Each row of a before or after table is a point. One or more steps were done to the points. Then noise was added and the rows were shuffled. The steps act on columns, c1 being the first. Write out the steps. A step turns or swaps two columns, mirrors them in a line or flattens them onto one, adds a multiple of one to another, or multiplies or shifts one. Angles are multiples of 10 degrees, from the lower column toward the higher: turns from -170 to 170, lines from 10 to 170 but not 90. Use the fewest steps. Two steps may share a column if one is a turn and the other turns, adds or multiplies; they go together, in the order done. Otherwise the lowest column goes first.
In the rows, zero is written as 128.

Before (12 x 3):
[[115  77 112]
 [ 78 136 149]
 [141 158  59]
 [153 212 160]
 [150 210  35]
 [215 158  99]
 [104  90 119]
 [113 115 131]
 [132  65 117]
 [109 154 133]
 [157  84 144]
 [ 97 147 165]]
After, 12 rows:
[[153 166  33]
 [142 115  60]
 [106 117 129]
 [113  42 109]
 [116  80 132]
 [157  45 147]
 [133  24 110]
 [ 84  97 151]
 [153 176 161]
 [ 93 105 162]
 [102  53 117]
 [218 116  97]]
Steps: shift c2 by -40

Before:
[[240 115  65 154  92 169 163 187]
 [142  79  93 184 162 135 151 134]
 [166 116 147 146 187 157 109 133]
 [ 82 153  77 172 139 116 104  87]
 [103 124 104 126  80 137 118  57]
 [142 135 150 128 150 160 160  86]
 [ 84 110  95 249  47  96  95  81]
 [137 110 145 129 164  84 119 114]
 [116 162 133 119 103 115 119 116]
 [130  43 160 133 144 185 120 144]
 [ 88 134 129 140 108 151 155 109]]
After:
[[ 71  78  84 122 145 119 149 122]
 [124 133 141 137 158 116 159 180]
 [141 162 144 121 107 145 120 133]
 [ 66 117  82 221  74  68 163  87]
 [132 134 140  89 110 114 157 155]
 [ 31 110 126  46  38 174  96 162]
 [103 153  80  71 120 152 104 162]
 [123  42 151 128 155  74 120 132]
 [103 116 123 157 194 101 111 133]
 [135 121 122 104  75 144 115 198]
 [125 112 129 140 164 173 114 128]]
Steps: turn c1 and c4 by 110 degrees; turn c3 and c5 by 20 degrees; turn c6 and c8 by 160 degrees

Before:
[[ 55 119 135 133 102 149  99 130 117  98 121 175  88 160]
 [207 159 127  92 152 135 155 120 114 192 162  83  76 118]
 [128 179 133 139 175 129 193 136 133 189 112 116  88 126]
 [ 61 110 141 166 146 122  64 119  81 136 126 196 122 116]
 [134 150 120  92 150 150 119 133 165 171 134  91 113  91]
 [  7 122 176 139 104 128 123 117  69  97 124 180 114  89]
 [146 177  67  82 142 134 135 138 108 186 156 105 127 136]
 [137 158  95 132 176 167 138 111 106 129 141  89  98 101]
 [ 75 110 146 157 121 130 115 100 109 135 152 138 157 157]]
After:
[[ 91 111 165 101 121 130 146  99  84 136 144 137 157 201]
 [ 71 119 154 127 102 151 156 131  82  97 124 175  89 209]
 [116 149 140 165 150 151 130 133 163 171 132  91 113  36]
 [ 53 122 196 118 104 128 136 118  16  97 126 180 115  30]
 [ 94 109 161 103 145 123 197 118  54 134 127 195 122  97]
 [147 158 115 122 175 167 119 111 113 128 137  90  99  61]
 [204 159 148 159 153 136  94 119 155 193 152  83  75 102]
 [156 178  86 172 142 133 114 137 119 185 146 104 128 147]
 [126 179 151 104 174 128  65 137 131 191 117 115  88 124]]
Steps: turn c1 and c9 by 30 degrees; shift c3 by 20; turn c4 and c7 by 170 degrees; multiply c11 by 0.7; multiply c14 by 2.5

Before (8 x 24):
[[ 72 137 137 165 183 130 174  98 158 134 100 110 152 157 152 180 142 175
  140 134 148 145 117 128]
 [184 120 122  73 152 152 171 117 121  85 152 133  40  94 169 101 129  92
   66 116  74  83  47  73]
 [164 101 167 144  75 134 103 164 199 141 124 189  94 151  53  88  74 114
  125 158 121 140 118 169]
 [180  89  83  87 116 109 204 117 176  94 131 195  95 109 150 201 146  87
  171  43  54  52  80 141]
 [127 119 128 141 119  69 100  76 120  31 105 106 159 122 170 172 193 174
  128  97 113 162  53 157]
 [170 161 160 146  94 146 171 155 125 110 166  72  75 110 167 116 138 131
  137 125 145 159 139  40]
 [190 113 107 148 136 154 137 103 135 124 101 128 136 154 119 104 111 109
  108 124  72 161  88 160]
 [ 77 140  88 144  62  99 103 185 118 134 160 138  65 157 140  93 140 171
  151 117 167  78  74 107]]
After:
[[105 140 107 144 130  99 106 184  61 135 233 137  67 161 145 187 140  64
  147 120 159 115  73 109]
 [150  86 104  80  76 112 203 115 124  95  59 196  97 111 154 178 144 189
  174  42  42 219  83 139]
 [126 115 123 144 124 156 139 102 142 126   4 126 132 152 118 103 112 189
  109 121  70  94  92 155]
 [113 157 177 144 121 147 175 160  90 109 106  73  71 112 169 104 153 166
  140 123 120 104 142  44]
 [140 119 142  70 136 148 174 118 150  86  70 135  42  92 166 179 142 193
   65 111  49 115  47  73]
 [ 83 117 151 143 135  67  98  72 119  31 103 109 158 125 170  87 189 111
  132  99  78 159  54 166]
 [ 99 137 160 171 106 126 175  97 188 126 183 114 147 158 153  90 142  61
  140 136 131 171 110 130]
 [129  99 185 142  48 141 104 159  84 141  70 190  97 150  53 129  68 167
  119 161 177  90 116 162]]
Steps: add -1.5 times c1 to c11; turn c1 and c18 by 110 degrees; shift c3 by 20; turn c5 and c9 by 80 degrees; add -0.7 times c15 to c21; turn c16 and c22 by 110 degrees; turn c17 and c24 by 10 degrees

Before:
[[179 149 112 147 120 140  82 146  90 146 136 109 153  76  86  95  83 158
  167  94  97 132 102 126  86 154 133 136 111 116 131 124 139 167  83 148
  108 129 123 142 127 144 179 102 157 139  99 148 163  66 135 160 149 125
  131 142 116 109 101 149 100  77 160 124]
 [102 126  83 148 127  90  82 100 122 153 139  85 106  90 116 114  93 122
  157  82  91 154  77  92 122 151 141  94  84 156 110 135 149 108 104 143
  164  76  83 104  81 110 175 139  99 159  89 176 145  79 156  91 164 140
  146 115  90  97 126 137  99  93  90 166]
 [106  70 117  70 169  74 126 146 149 124 114  95  92 132 157 111 108 104
  121  68 130 134 137 143 156 101  62 114 110 147 149 169 128  94 158 117
  133 120 112 156 107 101 102 136  97 132 129 121 121 139 139 111 103 135
  167 145 177 180 173  93 142 137  94 147]
 [117 118 138 114 124 126 104 161 121 119 114 155 158 117 136 108 122 137
  153 123 144  65  98 132 145 146 119 163 101  72 175 130  87 163 117 152
  142 158 144 150 162 148 103 136 109 135 118 127 103 117  94 121 119 168
  116 187 126 153 149 143  87 108 163 108]
 [ 98 126 132  90 118 105 160 158 113  99  85 118 146 127 152 134 150  95
  139 117 182  92 122 156 138 151  97 166 112  72 138 158 101 167 148 133
  111 131 112 161 116 131 112 151  99 112 117 126  73  92 111  94  97 148
  151 171 110 131 173 131 136 101 168 127]
 [159 164 124 111 124 144 118 155  91 122 125 160 183 112 146 107 104 159
  165 101 126 116 116 125 102 148 120 105  91  79 115 103  87 167 107 175
  124 153 104 120 146 173 137 155 146 111  92 125 133 103 101 145 135 165
  129 134 105 144 118 161 122  92 159 124]
 [145 155  80 136 121 141 100 150  97 128 161 121 155  99 117  88 119 192
  151 120  73 131  98  89  84 188 143 142  95  85  93  87  95 168  90 147
  113 159  95 142 120 149 154 129 144 144 102 142 143  95 158 160 156 122
  130 132 125  99  73 154  70 103 147 115]
 [113 130 168  87 102 151  98 119 121  92  82 146 150 108 148 102 142 150
  124 118 160 112 119 143 129 132 105 161 100  93 129 131 116 158 119 155
  119 166 117 139 175 165 134 150 105 137 110 116  97  91 134 106 107 134
  124 156 119 128 156 131 120 111 153  94]
 [ 94  75 143 110 137 116 132 155 131 113 117  91  94 128 160 141 129 116
  106  79 147 119 154 156 158 101 113  87 126 119 161 187 120 141 146 133
  145 136 146 116  96 134  88 144 109 151 136  95 125 132 135 105 132  85
  163 168 176 172 154 101 126 127 105 179]
 [113  88  97 131 156  86 137 131 150 135 150  76 130 146 123 140  71 137
   95  50 121 152 142 149 167 114  68  94 101 114 195 133 123 110 170  95
  166 144 153 108  96 119 139 118 116 149 156  94 171 151 167 120 177  96
  206 124 181 143 152  88 156 138  77 153]
 [123 103 114 105 178 117 123 118 166 142  99  93 102 146 137 162 106 101
  104  97 112 136 132 142 124  99  79  89 111 160 178 146 135 129 159 113
  181 155 116 136  79 107 103 106 106 149 131 116 137 166 137 104 153 102
  196 164 144 145 137  99 159 149 109 153]]
After:
[[ 85  87 100 133 157  88 147 130 149 133 150  74 131 147 121 142  66 138
   92  51 126 152 140 148 167 148  69  96 100 111 197 131 121 108 172  95
  169 145 157 104  95 121 140 114 111 152 157  90 170 155 167 120 179  96
  207 119 179 126 154  87 156 140 155 155]
 [173 126 134  91 116 103 140 158 112 100  84 119 146 131 153 133 154  94
  143 117 184  91 123 111 137 224  98 166 112  76 138 162  97 164 148 131
  112 134 109 162 117 130 114 154 102 157 117 126  75  95 112  93  98 150
  149 169 110 127 174 129 135  97 146 124]
 [113 102 112 104 181 116 146 120 160 142  97  91 101 144 136 159 108 103
  102  94 111 133 133 150 123 106  80  88 111 159 175 147 138 130 160 111
  183 155 115 135  79 104 106 104 108 138 130 112 138 166 135 105 149 103
  194 165 142 123 138  95 163 147 142 157]
 [120  74 140 112 138 117 161 155 133 111 117  90  92 128 157 139 128 113
  106  76 150 120 155 148 160 128 112  89 130 118 157 186 123 142 144 131
  145 136 144 119  97 134  88 145 111 157 138  94 124 132 134 103 138  85
  163 171 173  96 155  87 125 124 172 181]
 [102 121  84 146 125  89  57  97 120 155 142  87 108  91 115 114  93 124
  157  82  92 155  75 161 122   8 143  94  84 156 110 136 148 105 106 143
  162  71  85 100  81 112 176 138  99  92  89 177 146  78 155  92 163 139
  154 115  90 153 127 146  99  94 167 166]
 [103  69 117  70 171  74 150 148 148 123 115  94  94 135 160 110 104 106
  124  70 128 134 137 132 161 115  61 115 112 144 149 169 127  92 156 118
  133 123 110 152 106 103 101 135  95 140 131 122 116 138 137 112 106 135
  163 146 177  90 170  82 140 137 156 150]
 [166 112 138 117 117 129  86 157 123 117 116 153 162 119 135 109 125 140
  153 125 145  64 101 138 142  68 116 161 105  71 176 129  85 161 116 151
  142 157 147 146 163 149 102 135 110 134 117 129 105 116  97 121 120 166
  116 188 126  98 150 130  86 107 128 109]
 [156 132 166  85 103 147  93 118 120  94  76 145 150 104 143 101 145 151
  126 119 159 112 117 132 131  47 104 158  99  94 131 129 115 156 119 156
  121 165 116 136 175 164 135 148 104 141 110 115  96  94 135 109 104 135
  122 157 118 130 154 134 120 107 132  94]
 [138 157  80 141 116 141  42 151  96 127 158 118 151 100 120  92 122 190
  152 119  74 128 101 147  80  75 143 140  93  84  91  90  93 164  86 147
  111 160  94 139 117 149 153 128 145  87 100 143 141  95 158 163 153 120
  132 134 129 144  78 168  66 104 104 111]
 [145 162 124 112 122 140 102 156  89 128 122 158 182 111 142 110 107 159
  163  99 127 115 114 109 103 105 122 104  89  80 121 104  88 169 103 176
  119 151 105 120 151 176 136 155 149 120  90 126 131 103 100 140 134 166
  127 134 106 104 119 151 121  94  91 126]
 [145 151 112 146 117 143  53 147  92 144 142 109 151  74  89  93  88 159
  171  93  97 134 101 141  87   9 134 136 114 114 132 126 137 168  82 148
  106 128 125 140 131 145 184  99 157 124  99 150 160  67 133 162 152 129
  132 139 116 136 102 154 101  74  72 123]]
Steps: turn c1 and c63 by -110 degrees; multiply c7 by 3; turn c7 and c26 by 70 degrees; swap c24 and c46; mirror c58 and c60 in the line at 100 degrees

Before:
[[156 127 140 121 120 129  95 108 120 152  94 190 142 117 174  86 155  84
  130 114 151 131 112 118 109 130  94 122 119 147 114 115 138 152 134 126
  135 116 164 148 130 122 108 177 132  57 126 135 113 113  99 139 169 147
  154  84  98 114  77 135 150 138 131 143]
 [ 96 131 147  91 113 124  98 145 126 156 120 122  74 126 156 117 156 135
  132 111 123 131 106 118 106 113 127 127 129 160 120 145 107 102 115 116
  137 103 159 123 129 119 126 115 138 117 183 138 115 111 112  70 112 173
  122 160 125 144 127 131 144 101 106 115]
 [161 122 138 126 123 148 147  93 110 149 114 117  92 124 190 147 111 147
  121 120 154 145  83 132 110 121 134 119  98 149 134 117 139 174 139 140
  142  92 135  32 179 118 106 171 127 129 114 114 110 123 108 145 118 120
  159  69 144  67 118 133  99 126 142 133]
 [147 115 146 146 107 134 145 131 119 109 121 125 129 176 122 146 123 160
  124 131 139 129 107 122 112 106 125 122 129  90 150 116 144 136 109 117
   91 110 158 124 121 134 109 133 120 138 106 112  99 116 108  83 141 128
  163 225 105 137 134  93 145 160 119 147]
 [149 133 139 155 163 123 134 138 139 144 117 188 117 194 115 165 123 151
  136 151 145 111 128 123 108 110 121 142 103 160 128 134 122 153  93 106
  161  89  79 110 115 142 149  99 130 110 129 159 105 129 120 142 114 122
  158 131  97 123 124 110 143  75 181 122]
 [172 132 134 131 124 124  91 154 142 128 210 135 124 116 168 155 160  38
  131 123  89 110  98 112 105 111 108 125 126 140 110 134 123 113  91 132
  116  99  48 135 153 131 119 169 108 133 114 122 107 112 192 148 115 112
  147  76  99 127 128 136  79 118 106 132]
 [176 129 148 153 118 135 139 157 132 107 109 192 138 120 136  55 126 130
   83 114 115 201 128 119 128 147 111 235  99 122 104 116  96 123 144 140
  112  97 165 136 114 142 118 171 128 102 106 110 141 117 101 152  91 136
  163  97  88 121 127  68  93 170 130 171]
 [168 135 105 118 184 149  90 127 133 140 139 162  80 115 142 145 133 152
   81 106 149 123 110 145 115  91 129 127 120 144 104 136  97 102 119 109
  134 120  39  96 141 118 146 152 120 134 109 162  91 196 174 147  91 147
  132  98 173 122 110 136 114 104 116 205]
 [133 113 125 132 130 134 145 114 132 142 113 130 135 124 116 145 192 157
  134 125  94 121  95 121 105 104 116 132 134 163 121 112 141 122 123 107
  159 105 153 143 153 137 196 152 113  99 128 126 109 111 107 148 119 152
  102 111 151 136 134 133 152 184 113 119]
 [167  88  87 143 109 148 117 102 110  99 127 123 122 160 150 158 163  53
  128 154 150 184  61 142 163  96 131 131 109 162 104 134 102 112 146 119
   83  89 135 126 117 150 106 122  87 108 114 130 106 127  99 153 107 143
  160  89 128 138 123  87 157 162 128 137]
 [118 136 120 148 117 113 134 146 191  69 117 122 135 107 140 164 126 102
  131 161 121 122 123 180 125 206  96 125 137 149 151 130  95 106 132 118
  121  88 163 143 128 148 119 138 138 131 108 115  90 147 108 149 117 160
  107 121 124 105 101 135 137 172 108 124]
 [158 129 145 117 110 138  96 155 124  58 116 118 145 116 128  95 122 137
  138 150 136 116 123 141 173  87 123 133 130 110 127 121  90  93 131 128
  152 142 109 136 111 132 125 160 137 130 138 147 112 121 111 139 117 120
  145  80 105 123  60 108 143 165 128 113]]
After:
[[108  89  87 145 108 148 117 101 109  99 127 122 119 160 152 160 163  54
  127 153 150 183  63 142 161  95 130 111 111 181 102 125 103 113 146 119
   87  89 134 127 118 149 106 124  77 109 113 129 107 149 173 152 108 145
  159  89 127 138 124 167 158 103 129 104]
 [109 128 145 119 110 137  96 154 126  57 117 118 146 114 129  92 122 137
  140 150 138 117 123 140 174  88 124 117 129 119 128 113  89  93 131 129
  153 142 109 139 110 132 123 160 105 130 137 148 111 136 159 140 117 119
  146  81 102 122  61 143 141 122 128  89]
 [106 121 140 128 123 147 149  93 111 149 114 117  90 127 191 148 111 147
  120 120 154 146  81 131 111 123 133 139  97 149 134 109 140 174 138 140
  143  92 136  31 180 118 105 171 144 128 115 113 110 142 164 144 117 120
  159  71 143  69 120 125  98 125 142 134]
 [121 115 148 147 108 132 146 132 119 109 123 126 128 178 121 146 125 159
  125 130 141 129 107 121 111 105 126 122 128 106 150 105 147 138 111 118
   90 111 157 124 122 134 110 133 136 138 106 114  97 146 154  84 142 129
  161 225 104 139 133 164 145  94 118 111]
 [133 115 126 133 129 134 145 113 133 141 113 129 134 122 116 144 192 159
  135 124  94 123  94 119 106 103 117 125 134 159 121 103 141 122 124 104
  161 105 154 143 152 135 194 152 129  99 132 126 110 132 147 146 118 150
  102 112 151 135 133 121 151 109 112  75]
 [114 133 140 156 165 122 135 137 138 143 114 188 116 194 117 165 124 151
  135 151 146 110 128 123 109 110 122 109 102 165 129 122 123 154  96 105
  161  91  79 110 115 143 149  99 136 109 129 158 106 154 146 143 113 122
  159 131  96 121 125 140 142 159 181 171]
 [118 126 139 120 121 129  94 108 119 150  95 190 140 116 175  86 157  81
  128 114 151 131 111 117 108 128  92 135 118 144 116 106 139 152 135 127
  136 117 164 147 130 122 109 178  99  57 127 137 112 126 168 142 171 148
  154  86 100 115  77 123 151 109 135 124]
 [ 70 133 105 118 182 149  90 127 135 140 138 163  77 113 139 146 133 151
   80 108 149 123 108 145 115  92 132 130 120 140 104 126  95  99 120 109
  133 121  41  95 139 118 146 153  81 135 110 163  90 234 110 149  91 147
  134  98 174 121 111 122 114  73 116 190]
 [ 98 128 148 155 117 134 139 158 133 109 110 191 139 120 136  57 126 130
   83 114 116 201 129 117 131 148 109   9  99 131 105 108  97 121 144 140
  111  96 165 136 115 142 116 170 140 103 105 111 142 103 176 151  89 137
  165  96  86 122 127 148  91  69 132 114]
 [147 135 122 148 118 113 134 146 193  70 117 124 136 109 138 163 125 100
  132 161 121 122 122 180 125 206  94 134 137 144 152 120  95 106 132 118
  121  88 163 142 129 147 118 138 144 131 107 116  90 184 139 148 115 160
  108 120 125 104 101 121 138 111 109  89]
 [ 56 131 133 131 124 124  91 152 142 128 208 136 124 115 169 155 159  38
  132 122  91 110  97 112 105 110 107 131 127 136 111 125 123 112  92 131
  116  99  47 133 153 131 120 169  69 132 115 121 107 133  94 149 114 111
  148  76  99 126 127 122  78 129 105 139]
 [163 132 145  90 114 124  98 147 124 153 119 122  74 126 155 117 156 134
  132 111 124 129 106 117 106 113 127 131 130 158 119 135 108 103 115 117
  140 105 159 123 128 119 127 115 107 117 184 139 114 122 124  70 109 174
  123 163 126 144 125 127 143 153 105 146]]
Steps: turn c1 and c51 by 150 degrees; add 1 times c7 to c45; turn c28 and c60 by -160 degrees; add 0.5 times c60 to c30; shift c32 by -10; add -1 times c49 to c50; mirror c62 and c64 in the line at 120 degrees
